Every row gives one point. Two turns around zero, p and q, are shown by what they do to some points. Write where each new point lands after one turn and then the other. Backwards means that the second turn is done in reverse. Each puzzle has new turns, and all numbers are rounded.

Turn p:
-30; 39; 20 => -46; 16; 21
-23; 13; 27 => -27; -3; 26
35; 0; -24 => 30; 20; -22
6; -43; -2 => 28; -33; -4
3; 18; 33 => -7; 14; 34
9; -27; -53 => 23; -14; -54
Turn q:
-11; -8; -5 => -8; -10; -7
-1; 20; 22 => -7; 15; 25
17; -27; 31 => 25; -25; 27
-41; 43; -1 => -52; 28; 4
36; -27; -47 => 42; -7; -49
Where do these land?
p, then q: -1; 19; -16 => -16; 15; -12
q, then p: 31; -34; -12 => 45; 5; -15
p, then q backwards: 30; -13; 17 => 32; -4; 17
p, then q: -59; 28; 10 => -59; -29; 5

Turn p:
-40; -24; 60; 2 => -32; -12; 66; -15
13; 2; -3; -6 => 13; -3; -6; -1
49; 3; -28; -15 => 43; -13; -37; 8
-29; -4; 6; -18 => -22; -4; 7; -26
27; -2; -64; 39 => 2; 7; -58; 54
-26; -6; -3; 13 => -29; 5; 4; 4
6; 31; 32; -15 => 25; 21; 24; -24
Turn q:
13; -84; 0; 13 => -8; -82; -10; -23
-41; 36; 2; -35 => -27; 55; 11; -18
1; 31; -14; -14 => 10; 34; -9; -1
4; 16; 20; -21 => 10; 18; 24; -11
0; 20; 7; 30 => 0; 5; 5; 36
23; -21; -15; 26 => 14; -32; -21; 14
Where do these land?
p, then q: 27; 25; 12; 0 => 37; 5; 5; 9
q, then p: 39; 20; -56; -20 => 40; 7; -62; 6
q, then p: 8; -47; 14; 9 => -15; -47; 12; 2
q, then p: -23; -22; 15; 8 => -28; -11; 18; -8
p, then q: -26; 31; 33; 40 => -6; 36; 43; 34
q, then p: -24; -8; -18; -37 => -7; 5; -19; -44

Turn p:
38; -14; -40; 59; -33; 8; -22; -20 => 41; 8; -31; 61; -33; -5; -23; -25
27; 17; 3; 2; -17; -50; -38; 37 => 42; 12; 2; -11; -16; -34; -24; 51
-42; 15; 17; -46; 30; -24; -15; -16 => -45; 4; 31; -48; 15; -20; -20; 2
15; 15; -11; -19; 28; -9; 12; -5 => 6; 12; -4; -20; 35; 4; -12; -6
-34; -37; -10; -3; 10; -17; -31; -29 => -37; -29; 4; 7; -10; -31; -34; -18
1; 17; 41; 28; -3; 7; -15; 46 => 8; 12; 29; 22; -12; 9; 20; 55
-44; 22; -14; -18; -23; 27; 34; 37 => -36; 13; -34; -28; -19; 31; 40; 21
-15; -4; 11; -1; -23; -12; 64; -1 => -5; -1; -19; -13; 8; -17; 63; -14
40; -24; -61; -13; 9; 36; 36; 2 => 25; -21; -61; 3; 28; 47; -6; -30
-2; 7; 26; 29; 27; -12; -9; -11 => -6; 14; 32; 27; 18; -17; -3; 5
16; -15; 39; -19; -4; 48; -17; -39 => 7; -25; 53; 0; -15; 35; -1; -39
Turn q:
10; -17; -25; 3; 38; -25; 36; 19 => -1; -16; -19; 12; 46; -12; 29; 30
31; 48; -23; 15; -2; -48; 29; 32 => 42; 54; -18; 19; 29; -14; 23; 37
21; 5; -12; 3; 22; -11; -6; 54 => 15; 5; -13; -5; 29; 2; -19; 50
-38; 10; 31; 33; -1; 32; -13; -37 => -30; 4; 42; 24; -18; 30; -11; -40
-34; -28; 43; 13; -36; 46; 8; -22 => -21; -34; 42; 15; -60; 17; 3; -20
47; 8; 1; 37; -2; -25; -1; -1 => 56; 7; 1; 18; 25; 10; 1; -4
-33; -24; -22; -33; -20; 3; -34; -16 => -31; -14; -30; -13; -28; -26; -26; -27
-28; -14; 53; -20; -3; 9; -8; -31 => -24; -17; 50; -18; -22; -16; -2; -31
25; 11; -46; -51; 4; 19; -12; 2 => -5; 10; -56; -52; -1; 9; 4; 3
Where do these land?
q, then p: 4; -2; -2; 65; 6; -37; -9; -28 => 15; 22; 25; 60; 27; -9; -16; -23
p, then q: -15; 23; 27; -1; -21; -45; -9; -6 => 20; 30; 17; -6; -3; -47; 8; 11
q, then p backwards: -6; 22; -19; 5; 25; -42; 13; -7 => 0; 15; -3; 27; 27; -25; 34; -7
p, then q: -6; -15; -5; -32; 18; 50; 9; -3 => -40; -34; 1; -16; -18; 27; 2; -12
p, then q: -11; -11; 17; -11; -9; -31; -6; -35 => 8; -1; 16; -3; 4; -44; 5; -25
p, then q backwards: 50; -29; -9; 10; 27; 25; -34; 37 => 30; -29; -1; 58; 5; 13; -19; 42
p, then q: 2; 27; 48; 22; 15; -52; -18; -12 => 28; 34; 52; -1; 29; -34; -8; 14
p, then q backwards: 28; -31; -3; 5; -7; 37; 41; 30 => 39; -25; -29; 28; 8; 23; 37; -9
p, then q: -49; -12; 5; 21; -10; -39; -2; 9 => -7; 13; -3; 41; 1; -50; -3; 17
p, then q backwards: -6; 25; -19; -29; -9; 78; 5; 8 => 14; 27; -15; 9; 4; 81; -6; -16
p, then q: 9; 3; -40; -54; -36; 57; 10; 8 => -19; -20; -49; -41; -54; 32; 16; -15

Turn p:
11; -11; -12; 1; -35; -27; -2; -34; -4; -1; -42 => 13; -10; -12; -9; -43; -27; 10; -41; 17; -4; -11
31; -36; 49; -50; -55; 54; 77; 28; 14; 10; 54 => 23; -57; 16; 3; -16; 95; 35; 39; 20; -17; 78
-6; -19; -51; 39; 24; -44; -13; -5; 12; -7; 20 => 8; 29; -13; 50; 26; -51; -19; -13; 18; -9; -1
-3; 18; 22; -44; 4; 50; -15; 31; -50; 11; 6 => -7; -18; -15; -46; 7; 29; 9; 38; -61; 9; 12
22; 4; -10; 34; 2; 2; -18; 21; 8; -7; -10 => 30; 16; 4; 15; -6; -7; -18; 14; -2; 9; -26
-11; 22; 43; 11; 10; -16; -2; -5; -12; -12; 14 => -14; 13; 50; -14; 6; -3; -4; -4; -17; -5; 6
14; 5; -8; -5; 45; -46; 23; 7; -19; 10; -33 => 7; -17; 13; -5; 30; -52; 39; -2; 7; 18; -23
-6; -38; -5; 21; 4; -4; -47; -16; -1; 19; 9 => 4; -12; -15; 13; 5; -19; -57; -23; -10; 2; 7
7; 10; 6; -14; 27; 11; 23; 1; -38; -39; 13 => 6; 4; 12; -16; 29; 4; 33; 13; -28; -40; -3
-39; -23; -12; 22; -16; -13; 6; 21; 4; 1; 1 => -25; -6; -2; 43; -22; -18; -9; 13; 1; -5; 6
0; -40; -13; 19; -29; 62; 24; -28; 63; 29; -10 => 1; -32; -32; 44; -21; 73; -22; -27; 43; 6; -15
-2; 64; -38; 21; 7; -8; -15; -35; 23; 19; -2 => -9; 66; -16; 2; 9; 2; 6; -39; 9; 39; -23
-18; 44; 28; -56; 12; -23; -40; 14; 2; -34; -19 => -36; 26; 11; -80; -4; -25; -2; 31; 5; -4; -6
Turn q:
19; -36; 16; -21; 27; -46; -11; 59; -6; -4; -34 => 63; -37; 30; 14; 33; -24; -1; 21; -38; 2; -11
19; 45; -11; -15; -14; -9; -13; -27; -5; 11; 19 => 9; 34; -24; -20; -20; -7; -26; -21; 13; 16; 12
10; 15; 4; 47; -9; 5; 16; 8; -3; 23; -13 => -19; 17; -6; 43; -10; 2; 6; -10; -18; 18; -17
14; 13; -10; 17; -26; 49; -36; -36; -18; -1; 15 => -29; 14; -29; -2; -32; 49; -34; -1; 4; -5; 22
-24; 8; -40; -15; -23; 1; -23; -26; 20; -21; -51 => -7; -27; -3; -23; -40; -6; -35; 10; 28; -17; -48
28; -16; -35; -27; -26; 7; 5; -34; 1; 36; 11 => 14; -18; -50; -26; -37; 13; 17; -23; 3; 15; 9
-33; -1; 7; -18; 25; 0; -17; -5; 0; 46; 16 => -28; -16; -2; -37; 24; -12; -3; -8; -16; 34; 14
-13; -5; 13; 3; 26; -12; 25; 63; -47; -13; -10 => 9; 12; 16; 20; 36; -35; 15; 30; -53; -30; 0
-3; -17; 15; 48; 52; -27; 26; 18; -39; -25; 24 => -9; 2; 18; 54; 50; -29; 11; -20; -19; -37; 33
8; 9; -2; 28; 17; 25; 10; 14; 39; -9; 44 => -15; 19; -16; 26; 36; 18; 17; 11; 41; 15; 12
13; 10; 45; 44; 46; 13; 20; -6; -32; -25; -15 => -15; 29; 31; 40; 38; 21; -7; -34; -28; -36; -4
14; 3; -7; -39; -13; 30; 25; -22; 32; 8; 31 => 7; 15; -28; -40; -4; 27; 37; -6; 34; 10; 4
-53; -28; 5; -53; -82; -35; -28; -7; 56; -27; -38 => 19; -46; 63; -51; -74; -16; 2; 50; 49; 14; -25
Where do these land?
p, then q: 22; 21; 15; 30; -21; -44; 0; -20; 40; 26; -2 => -2; 17; 17; -5; -19; 21; 0; -37; 19; 63; -2
p, then q: 14; -45; -35; -20; -6; -13; -25; 19; -18; -32; 2 => 48; -15; -17; 26; -1; -29; -16; 21; 26; -21; 15
p, then q backwards: -40; 33; -10; -9; -21; 20; 30; 18; 40; 6; 6 => -12; 8; 7; 35; -35; 51; 8; -1; 25; 5; 22
p, then q backwards: 7; -13; 50; -46; -29; -27; 49; 39; 33; -32; -11 => -48; -49; 9; -24; -51; 2; -1; -3; 38; -51; 23
p, then q: -26; 1; 24; 25; 29; 18; -18; -16; 19; -12; 2 => -25; -8; 31; -13; 12; 16; -40; 5; -8; -7; -13
p, then q backwards: 6; -33; -7; 19; -31; -31; -12; -3; -24; 39; -28 => 10; -16; -25; 12; -19; -59; -10; -13; -8; 33; -9
q, then p backwards: 11; 28; 38; -49; 29; 33; -24; -19; 21; -46; -30 => 40; 22; 46; -1; 32; 36; -27; -24; 38; -43; 8
p, then q backwards: 19; 31; 40; -29; -4; 29; -18; 1; 33; 31; 36 => 10; 7; 43; -27; 0; 36; -51; -12; 22; 12; 31
q, then p backwards: 21; -22; -33; 30; 15; 46; 22; -18; -33; -7; -16 => -33; -27; -33; 2; -6; 52; 19; -28; -15; -21; 3
p, then q: -40; 33; -24; 34; 3; -8; -11; 39; -40; -22; 19 => -16; 46; 11; 29; -4; -54; -23; 12; -38; -13; 4
q, then p backwards: 19; -42; -33; 5; 39; -46; -8; 10; -40; 23; -17 => 11; -63; -15; 13; 15; -4; -9; -11; -62; 26; -3
q, then p: -14; 8; -26; 9; -3; 23; 14; -49; -31; 28; 38 => -45; 33; -40; 17; -1; 3; 16; -25; -1; -23; 30

Turn p:
-11; -17; -9; 33; 27; 9; 30; 6; -8; -28; -39; -10; -41; 2 => -35; -1; -6; 30; 27; 2; 45; 17; 10; -19; 6; 5; -11; -40
36; -44; -10; -39; 40; 51; 3; -18; -8; -20; -35; 27; 57; 22 => -3; 4; -17; -62; 28; 0; 39; 12; 60; -34; -44; -19; 16; 41
16; -29; 16; 15; 22; 24; 7; -14; 18; -22; 20; -37; -62; 16 => -18; -44; 47; 18; 17; 0; 42; -12; 12; 10; 12; -31; -22; -27
-5; -1; 19; 63; 8; -6; -37; 18; 24; 14; 0; -32; -14; 7 => -17; -39; 27; 56; 9; -16; -39; -4; 14; -6; 5; 8; 10; -18
-22; 15; -18; 9; -40; -34; -21; 26; -7; -28; 30; -23; 0; 7 => 3; -1; 7; 20; -30; 32; -36; 14; -20; -11; 52; -4; -10; 6
1; 38; -29; -16; -36; 4; -10; -5; -64; 31; 35; 32; 46; -50 => 55; 24; -23; -33; -3; 37; -26; -22; -66; -15; -12; 41; 27; 34
-22; 35; -14; -23; -29; 23; -5; 2; 9; 15; -11; -5; 22; -26 => 4; 19; -35; -16; 10; 31; -35; -19; -8; 26; -2; 1; 14; -2
-48; 15; 14; 2; -43; -45; -21; -33; -22; 20; 17; -20; 16; -21 => -16; 1; -12; -10; -32; -11; -58; -20; -69; -10; 14; -3; 0; -3
-10; 10; -23; 10; 9; -53; -23; 1; 37; 11; 20; -44; -31; -21 => 25; -4; 15; 29; 9; -31; -39; -4; -14; 6; 52; -27; -9; -39
23; -8; -4; 4; 56; 29; 55; -4; 4; 6; -19; 6; 7; 63 => -18; -17; -17; 11; 29; -30; 71; 34; 31; 19; -18; -12; 15; 34
32; -38; 20; -48; 28; 31; 34; 36; -28; 23; -34; 21; 28; 13 => 8; 9; -2; -47; 3; 3; 40; 57; 28; 10; -65; 5; 31; 4
36; -37; 10; 20; -6; 6; 49; -7; 38; -20; -5; 11; -5; 0 => 10; -24; -17; 11; -33; -11; 52; -13; 42; -4; -10; -9; -9; -22
-58; 9; -18; -27; -39; 1; -19; 8; -17; 32; 42; 63; 27; -29 => 22; 10; -23; -60; -16; 14; -46; -10; -35; 17; 16; 72; -16; 22
-7; 26; 11; 22; 8; -49; -22; -8; 11; -27; 8; 5; -33; -21 => -3; 33; 30; 34; -13; -23; -13; -25; -11; -14; 35; 6; -16; -19
-8; 41; 39; 1; -7; -22; -21; -1; 23; -26; 24; -21; -11; -12 => -15; 20; 37; 21; -28; 0; -25; -34; -4; 19; 31; -14; 12; -5
48; -15; -5; -26; 2; 30; 3; -7; -9; 18; -52; 27; -6; 50 => 2; 10; -10; -2; 22; 1; 27; 29; 30; 7; -70; -20; -31; 32
Turn q:
34; 2; -18; -4; 15; 30; 8; 44; 21; -8; -28; -35; -28; -11 => 8; -13; -4; 13; 1; 22; 37; 13; 30; 7; -30; -32; -48; 22
-21; -1; 34; 17; -19; -12; -13; -32; 24; -11; 12; -17; -11; 3 => -8; -14; 1; -31; -8; -19; -8; -32; 26; -17; 13; 25; 1; -19
77; 19; -16; 7; 41; -11; -6; 36; -23; -19; 19; -28; -23; 13 => 58; 28; 13; 14; 10; 4; -12; 14; 18; -27; -11; -47; -42; 48
-18; 6; 28; -19; 17; -24; 14; -39; 21; 12; -9; 43; -9; -20 => -4; -4; 6; -26; 27; -22; -26; -2; -8; 51; 11; 19; 2; -35
-22; 8; -16; 13; -61; 19; 24; -8; -22; -29; -24; 10; 49; 19 => -26; 10; -9; 23; 4; -2; 35; 10; -20; -31; -25; 62; 43; 7
-52; -7; 35; 4; 29; -41; -33; -19; 37; 27; -14; 29; 46; 3 => -65; 11; -21; -22; 23; -1; -62; -24; 2; 19; 13; -4; 26; -43
45; -2; -41; -30; 9; 16; -25; 16; -4; -22; -4; -9; -37; 34 => 37; 6; -41; -10; -5; 10; 20; 34; -8; -18; 6; -22; -44; 35
12; -2; 19; 7; 12; -56; -1; -45; 36; 39; -13; 12; 28; -19 => -11; -12; -14; -17; 18; -38; -64; -28; 8; 37; -26; -3; 23; -11
25; -1; -1; -32; 41; 3; 15; 23; -38; -22; -4; -50; -30; 9 => 19; 7; 27; -9; 26; 0; 36; -1; -9; -13; 13; -46; -39; 48
-27; -6; 44; -10; -78; 50; 19; 22; -17; 9; 26; 30; 27; 11 => -30; -13; 44; -13; -46; 37; 17; 39; -8; -11; 6; 63; 48; 0
-32; 26; 1; -9; 27; -1; 3; -39; 34; 40; 29; -1; 17; -7 => -6; 14; -16; -11; -3; -7; -15; -33; 26; 53; 33; -4; 37; -9
35; -22; -31; -15; 18; 1; -15; 17; -32; 29; -5; -45; -45; 1 => 30; -18; -4; 1; -26; 4; 14; -14; -28; -2; -4; -59; -38; 40
-40; -8; -20; -4; -70; 1; 17; 35; -10; -31; 26; 19; 18; -18 => -30; -2; 20; 34; -38; -25; 34; 48; -6; -28; 8; 30; 29; -24
50; -43; -31; 14; 42; 25; -1; 6; -19; -32; 8; -18; -11; -6 => 55; -30; -8; 24; 33; 21; 14; 10; 0; -34; -1; -45; -13; 13
-21; 34; 25; 15; 29; -20; -44; -44; 6; 27; -15; 24; 10; -42 => 1; 34; -7; -32; 8; -4; -33; -45; -5; 33; -17; -11; 16; -62
-44; -3; -13; 44; -54; 18; 39; 27; -16; -7; -2; 35; -1; 32 => -27; -3; 12; 59; -25; 18; 13; 10; -20; -19; 12; 74; 0; -6
Where do these land?
q, then p: 4; -6; -33; 24; -31; -36; 7; 20; -6; -30; -18; 5; -11; -19 => -8; 23; -3; 43; -18; -3; 6; 10; -4; -38; 10; 17; -14; -35
p, then q: -35; -3; 2; 3; -47; -20; 8; 37; -37; -6; 34; -47; 33; -23 => 4; 2; 14; -2; -39; 32; 30; 37; -22; -50; -5; -13; 58; -9
q, then p: 9; 9; 11; -24; 5; 50; -9; -45; 62; -1; -7; -46; -13; -5 => 34; -15; -46; -45; 11; -26; 22; 3; 29; 42; 2; -41; -22; -9
q, then p: -17; 14; -4; -34; -15; -49; -19; 9; -11; 3; 7; 1; 40; -31 => -14; 34; -12; 4; -22; -2; -48; 21; -28; -5; 22; -9; 36; -5
q, then p: 15; 30; 33; 24; 3; 20; 0; -2; 33; 45; -4; 41; -16; 3 => 19; -2; 2; -10; 27; 4; -36; -29; 17; 30; -51; 22; -26; 1
q, then p: 32; 15; -18; 7; 16; -11; -12; 58; -22; -25; 9; 15; 1; 19 => -15; 11; 32; 60; 11; 39; 1; 6; 16; 9; 15; 2; 9; 2
p, then q: -47; -3; -1; 22; 12; -22; -36; -8; -9; -9; 27; -20; 0; -13 => 8; 12; 18; -22; -2; -6; -15; 5; -11; -37; 40; -15; 20; -34
q, then p: -28; -10; -19; -1; -16; 13; -20; 21; -52; -16; 5; 8; 27; -49 => -19; 12; -18; 7; -27; 35; 12; -7; -23; -27; -1; 6; 62; -23
q, then p: 53; -32; -11; -14; 37; 33; 14; -50; 33; 55; -18; -33; -51; 21 => 37; -64; 0; -22; 43; -23; 22; 28; 3; 7; -44; -56; -54; 14
q, then p: -6; 33; -19; -12; -18; -12; 18; -1; -37; -18; 16; 29; -17; 17 => 20; 27; 17; 32; -25; 7; 16; 7; -24; 6; -2; 31; 5; 27
p, then q: 38; 23; 23; 27; 36; 25; 18; -40; 14; 23; -50; 11; 6; 46 => -44; -1; -33; 41; 44; -18; -21; -58; 0; 14; -10; 19; -28; 18
q, then p: -17; -31; 1; -1; -4; -3; 11; -25; 17; -18; 57; -15; 42; -38 => 16; -21; -11; -26; -45; -27; -18; -9; 28; -28; 27; -13; 47; -4
q, then p: 33; -37; 54; -26; 37; 24; 20; -42; 29; 0; -21; -38; -52; -7 => 11; -28; 35; -59; 18; -45; 38; 20; 18; 27; -28; -50; -30; -24
p, then q backwards: 14; -23; -16; -3; -48; -23; -26; 38; -37; -23; -14; 43; -4; 55 => 47; 9; 3; 3; -32; 13; -6; 76; 1; -12; -1; 14; -29; 49
p, then q backwards: -45; 20; -3; 8; 33; 11; 26; 30; 25; 22; -24; 45; 15; 26 => -15; 35; -14; -26; -20; -9; 38; -16; 57; -11; -10; 25; 21; 28
